Each row of a before or after table is a point. The points were changed in one or more steps. Then noise was added and the rows were shuffled. The steps act on columns, c1 being the first. What was done? A step turns or swaps two columns, mirrors them in a line or flattens them onto one, adds a multiple of one to another, or multiplies or shifts one. Angles are multiples of 10 degrees, from the lower column toward the higher: turns from -170 to 170, lines from 10 to 170 but not 90. Use the fewest steps. Two steps may share a column if one is a turn and the other turns, adds or multiplies; they go together, in the order done. Otherwise the lowest column goes first.

Before, 13 rows:
[[-1.1  5.4]
 [-3.4  5.1]
 [ 2.0  5.1]
 [-1.6  5.7]
 [-2.6  3.8]
 [-2.9  3.4]
 [-2.5 -7.1]
 [-3.9 -9.8]
 [ 5.3  5.8]
 [-3.0  5.2]
 [-2.7  5.4]
 [-1.4 -1.7]
 [ 2.8  1.7]]
After (13 x 2):
[[-2.9  1.5]
 [-3.9 -3.5]
 [-3.2  1.9]
 [-3.4  1.6]
 [ 2.7  1.0]
 [-1.8  2.2]
 [ 1.8  1.8]
 [-1.1  2.2]
 [-2.3 -3.3]
 [-2.7  2.6]
 [ 5.6  2.6]
 [-2.7  1.9]
 [-1.2 -0.1]]
Steps: multiply c2 by 0.4

Before, 10 rows:
[[-2.0  6.6 -2.3  1.9 -2.2 -1.0]
 [-3.1 -2.7  0.9 -3.7  2.4 -0.8]
 [ 1.2 -6.4  2.9 -5.5 -0.3 -3.2]
 [-0.7  7.2  1.0 -3.4 -3.8  3.2]
 [-2.7 -1.9 -0.5 -0.9 -3.2 -1.6]
 [-1.1 -2.7 -1.0 -0.7 -5.4  6.0]
 [ 3.7  6.0 -0.8  5.3  1.8 -2.4]
 [ 3.9  2.4  1.7  0.7  7.1 -6.6]
 [ 0.3 -3.4  6.3  1.1  0.9  1.6]
 [ 4.0  4.6  1.3  0.5  4.7  0.9]]
After:
[[  2.5  -2.5  -4.2   3.4   6.2   1.5]
 [  1.1  -0.6   2.6  -4.5   3.0  -1.0]
 [ -2.7   1.1  -7.0  -0.6  -2.9  -1.6]
 [  1.9  -2.1  -2.4   3.3   9.0 -10.5]
 [ -0.2   1.7   1.8  -1.6  -7.4   9.4]
 [  5.0  -1.8   7.3  -2.8  -1.0  -5.4]
 [  2.1  -2.2  -7.1  -2.5  -4.5   5.1]
 [ -0.4   0.9   1.7  -2.8  -3.9  -2.9]
 [ -0.8  -6.0   4.1   1.1   1.4   2.4]
 [ -1.8  -0.1  -6.5   6.2   2.3  -3.4]]
Steps: turn c1 and c4 by 50 degrees; mirror c2 and c3 in the line at 130 degrees; multiply c5 by 1.3; multiply c6 by 1.6

Before, 14 rows:
[[-2.6  1.0 -5.7  6.6 -6.3  3.7 -0.7  2.2 -0.5 -0.7  2.1  1.4]
 [-0.8  0.4 -1.2  1.6 -5.1  4.9  0.4  5.4  0.8 -4.8 -1.3  0.7]
 [ 2.2  3.5  1.3 -7.0 -1.7 -3.2  2.6 -5.3  1.4  0.4 -3.7  4.1]
 [-2.1 -3.4 -2.2  0.8 -6.0  2.2 -3.9  4.7 -2.4 -1.9 -1.0 -2.1]
 [-1.4  2.7 -3.1 -1.9 -2.2 -5.5  4.0  5.0  2.3 -5.4  0.3  1.4]
 [ 5.5 -2.2  7.0 -4.9 -0.1  1.8  1.6 -0.1 -4.8  4.2  6.0 -3.0]
 [-4.0  3.9  0.0 -1.8 -4.2  1.7  1.4  4.4  4.0 -0.7  0.3 -2.3]
 [ 3.6 -3.9 -1.5 -2.3 -4.2  5.0 -3.1 -3.1  1.5 -1.5  5.4 -0.8]
 [ 1.1  2.3 -1.4  0.1 -6.3  5.0 -2.8 -2.7 -4.2 -5.2  3.8 -2.0]
 [ 0.4 -4.3  4.8 -5.7  0.4  1.3  1.7 -6.3 -4.4  2.0  5.9 -5.7]
 [-1.7  4.0  0.4 -4.9  5.5 -2.1  1.2  0.4  1.6 -2.3 -1.3  3.5]
 [ 5.1  4.5  3.4 -4.7  3.4 -5.8 -0.6 -4.7  3.0  0.4 -2.0 -1.6]
 [ 2.1 -4.1  4.3  2.3 -4.0  4.1 -0.1 -6.2 -1.2 -3.1  3.2 -1.8]
 [ 4.6 -4.3  2.1 -5.5  2.7  4.1  6.0 -1.5 -5.0  2.9  3.2 -8.8]]
After:
[[  3.7  -3.9  -1.8   3.5   5.5   4.9  -3.4  -2.9   1.6  -1.4   5.7   2.2]
 [  0.2  -4.2   4.6   5.1  -3.7   1.5   1.7  -6.4  -4.5   1.8   5.7  -2.4]
 [ -1.8   4.2   0.5   2.6 -10.9  -2.2   1.2   0.6   1.7  -2.4  -1.1   6.3]
 [ -4.0   3.6   0.1   3.2   5.5   1.9   1.3   4.2   3.9  -0.8   0.4   0.7]
 [ -2.1  -3.2  -2.3   1.4   9.3   2.1  -3.8   4.7  -2.4  -1.8  -1.0   0.9]
 [  4.7  -4.3   2.3   4.4  -7.1   4.2   6.4  -1.5  -4.9   2.8   3.4  -5.9]
 [  1.2   2.3  -1.2   2.1   9.6   5.0  -2.8  -2.7  -4.0  -5.1   3.9   1.1]
 [ -0.8   0.4  -1.2   0.4   8.6   5.0   0.2   5.1   0.9  -4.7  -1.3   3.5]
 [  4.9   4.5   3.1   3.1  -7.6  -6.0  -0.5  -4.6   3.3   0.7  -1.8   1.3]
 [ -1.4   3.0  -3.0   2.7   2.2  -5.4   4.2   5.0   2.3  -5.3   0.3   4.4]
 [  1.9  -3.9   4.5  -0.6   7.5   4.2  -0.3  -6.2  -1.2  -2.9   3.3   1.3]
 [  5.4  -2.5   7.0   4.5  -2.3   1.7   1.6  -0.2  -5.0   4.3   5.7   0.0]
 [ -2.6   1.2  -5.8  -3.8  13.1   3.9  -0.6   2.0  -0.4  -0.6   2.0   4.6]
 [  1.9   3.4   1.3   7.0  -1.4  -3.2   2.6  -5.2   1.4   0.6  -3.5   7.2]]
Steps: turn c4 and c5 by 160 degrees; multiply c5 by 1.6; shift c12 by 3.0

Before:
[[-6.2 -2.0  3.3 -2.8 -0.1 -2.9 -1.4 -3.2  0.4 -9.4 -3.3 -0.4 -1.6  2.8
  -1.7 -1.5  2.5  2.9 -1.3  3.3]
 [ 0.8  1.1  3.2  6.7 -0.1 -3.1 -3.1 -1.8 -0.5  3.0  0.9  0.9  9.4 -1.9
   1.7 -4.1 -3.9 -0.5  2.4 -0.8]
 [ 2.5  1.8  3.5 -3.6  1.5 -2.6 -4.1 -2.5 -0.5  1.0 -3.2  5.9 -0.6  0.5
   2.3  0.7 -5.0  0.6 -1.2 -2.1]
 [ 1.0  2.0  2.9  4.8  1.6 -2.8 -0.4 -0.6  1.2  2.5 -2.5  2.7  0.0 -2.1
   1.5 -0.2 -4.7 -1.9 -2.0 -3.0]
 [-2.6 -0.5 -1.3 -1.0 -2.9  1.1 -3.6  0.5 -4.1  1.7 -3.3  6.5  0.6  0.7
   1.0  0.2 -2.8 -0.2 -3.4 -4.6]
 [-2.1  8.9 -2.1 -3.5 -4.3 -1.7 -3.5 -2.7  0.8  4.7 -3.3  1.7  2.7  3.4
  -4.8  0.9  8.6 -7.8 -2.7 -3.7]
 [ 0.7 -1.6 -2.2  1.5  2.7 -2.5 -5.1 -0.9 -0.1 -3.7  0.0 -2.0 -2.5  2.8
  -1.2 -3.1  6.8  1.5  3.9 -4.5]
 [-2.9 -1.9  3.5  2.4 -2.4  5.4 -4.3 -0.2 -4.2  4.0 -2.0  1.6 -2.5  2.4
   2.2  0.6 -3.6  2.3  4.9 -3.8]
 [-1.0  0.6  0.7 -1.3 -2.3 -0.2  0.8  1.0  1.8  1.6  0.4 -0.5 -2.2  0.4
   0.6 -3.9 -5.3  0.3  2.9 13.3]
 [-1.8 -1.6  3.7 -3.2 -4.8 -3.4 -1.0  0.8 -0.6 -9.6  1.9  7.2 -2.4 -1.8
  -4.3  0.2 -3.0  4.3 -2.7 -2.4]
 [-0.1 -0.9  2.6 -0.3 -2.7 -4.1 -4.5  0.1  0.2  4.6 -3.3 -0.4 -0.3  0.7
   3.9 -1.3 -3.6  4.7 -1.8 -4.8]
 [-5.5  6.2 -4.3 -3.4 -4.1  0.6 -3.3 -4.4  0.7  6.2  4.1  0.4  2.0 -1.8
   1.3 -3.9 -3.1  2.7  0.1  1.1]
 [ 1.5  1.3  1.7  0.2 -4.8  3.3 -3.8 -6.9 -5.7  5.0 -2.0  0.6  0.8  0.6
  -1.8 -0.7 -5.5  3.3 -1.6  3.6]]
After (13 x 20):
[[ -1.2   5.6  -4.5  -3.0  -3.9   0.2  -3.5  -4.3   0.9   6.1   4.2   4.1
    2.1   3.4   0.8   6.6  -3.0   2.4   0.5   2.9]
 [ -5.3  -1.5  -1.6   1.5   2.5  -2.8  -5.1  -1.5  -0.5  -4.3  -0.4   0.2
   -2.4   8.5  -1.1   0.5   6.7   1.9   4.3 -11.5]
 [ -1.6   2.1   2.8   4.2   1.3  -2.9  -0.1  -0.7   0.7   2.9  -3.0  -0.3
    0.6   4.2   1.3  -0.9  -5.0  -2.1  -2.3  -7.0]
 [ -2.0  -0.9   2.5  -1.0  -2.8  -4.3  -4.3  -0.1   0.2   4.9  -3.2  -2.9
    0.1   6.5   4.4   0.6  -3.2   4.9  -2.6 -12.1]
 [ -4.7   0.9   0.4  -1.1  -2.3   0.3   0.5   1.4   2.3   1.6   0.1  -1.5
   -2.8   6.0   0.6   3.2  -6.0   0.1   3.1  33.0]
 [  1.8  -2.2   4.2  -3.0  -5.4  -3.3  -1.0   0.3  -1.0  -9.2   1.6   3.4
   -2.4   4.7  -4.1   1.5  -3.0   4.0  -2.9  -6.2]
 [ -5.9   1.8   3.2   6.6   0.0  -3.4  -2.8  -2.2   0.2   3.2   0.8  -2.0
    9.3   4.3   1.5   1.0  -4.0  -0.3   2.0  -2.1]
 [  2.3  -2.3   3.8  -3.1  -0.6  -2.8  -1.2  -2.8   0.6  -9.8  -3.0  -3.3
   -1.6   8.3  -1.3   6.2   2.5   3.3  -1.4   8.4]
 [  3.0   9.3  -2.3  -3.5  -4.8  -1.3  -2.8  -2.5   0.3   4.6  -3.2   3.5
    3.0   9.6  -5.1   1.5   8.6  -7.5  -2.8  -9.7]
 [ -1.1   1.5   3.2  -4.0   2.1  -2.2  -3.9  -1.8  -0.1   0.6  -3.6   2.8
   -0.8   6.9   2.6  -2.8  -5.2   0.8  -1.1  -5.1]
 [  2.2  -0.5  -1.8  -1.9  -2.8   1.4  -3.2   1.0  -4.4   1.5  -2.7   7.9
    0.9   6.8   1.1   2.4  -3.1  -1.1  -3.3 -11.6]
 [  3.7  -1.5   3.1   2.6  -2.7   5.7  -4.7  -0.2  -4.3   4.4  -1.7  -1.9
   -2.3   7.9   2.9   1.7  -3.8   2.2   4.4  -9.4]
 [ -2.0   1.1   1.4  -0.2  -4.4   3.2  -3.9  -6.3  -5.8   4.7  -2.3  -1.8
    0.3   6.2  -2.2  -0.8  -5.2   4.0  -1.8   8.6]]
Steps: turn c1 and c16 by -120 degrees; multiply c1 by 1.6; add -1 times c3 to c12; shift c14 by 6.0; multiply c20 by 2.5
